Each row of a before or after table is a point. One or more steps were done to the points. Then noise was added and the rows were shuffled. The steps act on columns, c1 being the first. Name the steps. A step turns or swaps two columns, mirrors them in a line or flattens them onto one, adds a multiple of one to another, or multiplies or shifts one. Angles are multiples of 10 degrees, from the lower column toward the higher: turns from -170 to 170, lines from 10 to 170 but not 90. Use the fewest steps. Two steps may share a column if one is a turn and the other turns, adds or multiplies; they go together, in the order done. Otherwise the lowest column goes first.

Before (12 x 3):
[[-38  70  30]
 [-31 -18  19]
 [ 30 -27 -23]
 [-23   9  60]
 [-20  -2  26]
 [  6  15 -28]
 [-44  53  -7]
 [ 19  21 -20]
 [ 19  62  21]
 [-26 -39 -44]
 [-35 -38  13]
 [-66   5  12]]
After (12 x 3):
[[ 27 -25 -30]
 [-23  -4  33]
 [ 11  20 -39]
 [ 21  21 -31]
 [ 17  64  26]
 [-37  53  -5]
 [-33  73  38]
 [-22 -37 -61]
 [-29  14  80]
 [-37 -15  22]
 [-70   9  20]
 [-31 -39  16]]
Steps: multiply c3 by 1.3

Before (10 x 4):
[[ 12   4  46  -8]
 [  3  43 -42  -3]
 [ 41  41 -54 -12]
 [-24  26 -38  49]
 [ 67  17   6  -6]
 [-15  13 -47  21]
 [ 81  13  -5  31]
 [-48 -14 -15  32]
 [ 58  39  39 -27]
 [ 50  -5 -32  16]]
After (10 x 4):
[[ -5   9  30  67]
 [  3 -22  13 -52]
 [-19  11  64 -23]
 [  8 -10  51  38]
 [ 44 -18  71  21]
 [ 15 -44 -34 -44]
 [-12  12  24 -31]
 [ 32  -6  -2 -57]
 [  7 -28 -15  41]
 [ 12 -41  57  -8]]
Steps: turn c1 and c3 by 120 degrees; turn c1 and c4 by -110 degrees; shift c2 by -30

Before (10 x 8):
[[ 32  33  72  34 -10   7  -1 -44]
 [-31 -13 -24   9  16  -7  30  32]
 [ 76  55  29  60  30  -2  -1 -40]
 [-47  -6   1  -6  18 -22 -45  11]
 [-17   6   1   4  -7  25 -20  28]
 [ -4  16  62  54 -13 -58 -27 -14]
 [-13 -51 -15 -11  40  22  -1  -2]
 [ 50  41  -8 -33  67  20  53 -48]
 [ 12 -34  -9 -46  23 -17  -5  29]
 [-15 -33 -35 -24 -17 -27 -19 -12]]
After (10 x 8):
[[-14 -52 -16 -11 -45   3  -4   0]
 [ 10  18  61  35  29  -5  58 -47]
 [-22   9   2  23  -3  30 -12  14]
 [ -6 -33  -7 -17 -13  -9  26  52]
 [-47  -8   1   3  -9  25  47  -7]
 [-17 -37 -35 -24  20   8  26   0]
 [ 55  39  -7 -56 -71 -50 -25   5]
 [ 49  35  74  -1   8   5  -7 -41]
 [ 94  56  28  20 -27  -4   9 -38]
 [-35 -12 -24  27 -12 -30  -6   7]]
Steps: turn c4 and c8 by -40 degrees; turn c1 and c8 by 20 degrees; turn c5 and c6 by 160 degrees; turn c6 and c7 by 120 degrees

Before (11 x 9):
[[  4  53   0  25  15 -11   1 -11 -13]
 [-12 -33  -5  11 -38 -38 -40  40   5]
 [-37 -54  -7  37 -46  -1 -47  18  24]
 [ 11  26  -1 -22 -32  39  40   9  -6]
 [-26  30 -34 -14 -38  37  53  -4 -54]
 [ 17  40  -5  28   0 -10 -12 -40  28]
 [ 20 -10 -32 -20 -33  28  58 -22 -51]
 [ -5 -32   5  17 -29  13 -71  19 -11]
 [  4 -10 -23  32 -73  -5 -50  27  -2]
 [ -6  49 -12 -24  -4 -15 -19 -41   9]
 [  9  39 -42  14  29 -10 -40  -6  36]]
After (11 x 9):
[[ 12  20  -2 -23 -32 -97 -47  -7  20]
 [  5 -18 -24 -13 -73  75  43   5 -15]
 [ -4 -34   6 -20 -30  21  76  14 -15]
 [ -7  57 -11  26  -3 -33  19 -21 -14]
 [  4  49   0  -2  16  67  -1 -18  13]
 [ 17  48  -5  -5  -1  73 -15 -18 -31]
 [ 20  -2 -31 -15 -33 -78 -58   2  68]
 [  9  36 -43   1  28  43  15 -14 -47]
 [-38 -54  -6 -18 -45  82  73  20 -39]
 [-26  28 -33 -24 -38 -75  -6 -10  70]
 [-12 -42  -5  26 -38  73  48  14 -18]]
Steps: turn c7 and c9 by 160 degrees; add -1 times c1 to c7; flatten c2 and c8 onto the line at 160 degrees; turn c4 and c6 by 120 degrees; multiply c6 by 2.5

Before (12 x 11):
[[ 31  54  27 -35   3 -66 -19 -42  10  46 -20]
 [ 14 -68   0  26  61   2   0  16  30  63  23]
 [ 13  -2 -57  27  58  51   3  12  -5  66  34]
 [-22  46  57 -34 -25 -63 -10   4 -62  -4 -25]
 [ 55  -8 -41  11   2  31  51  62  27 -11 -19]
 [-15  36  32   0 -25 -29 -50 -16 -12  21 -82]
 [ 19 -10   4  23  -5  71  31   8  45  14  37]
 [ 12  60  71  19  20 -19  33 -15 -37 -10 -73]
 [ 59 -60 -33  -5  -2  71  50   3  -3  58   4]
 [ 26 -41 -36  11  48  34   5 -30   4 -19  12]
 [-37  38  33 -56  26 -13  17  -7   2  10 -60]
 [ -2 -29 -54  48  -4  28  86  -5  20  14  -1]]
After (12 x 11):
[[ 17 -27  32  35   6 -48 -25 -46 -42  19 -18]
 [ 59  20 -37  20  -2  92  50  -4 -57  21  41]
 [ 12  16 -32  40  52  54   3  -4  20  -7  18]
 [-16 -26  57 -24 -28 -40  -6 -30 -14 -61  -6]
 [ 17  10   3   5  -5  92  29  25   0  43 -18]
 [ 21  25   1  -2  62  19   0  26 -48  50  30]
 [ -2 -41  66  23  18   1  32  16  -5 -36  20]
 [ -9  11 -54  21  -5  49  85  46  -5  23  23]
 [-30 -20  34 -20  25   5  18 -52  -8   8  17]
 [-20 -27  34   4 -27 -10 -51  -3 -17  -2  33]
 [ 71   1 -41 -35   1  50  48  35  15  22  24]
 [ 18   8 -58   0  61  71   2  23 -62  18 -30]]
Steps: turn c4 and c8 by 70 degrees; turn c1 and c4 by 20 degrees; turn c2 and c11 by -140 degrees; multiply c2 by 0.4; shift c6 by 20; turn c9 and c10 by 70 degrees
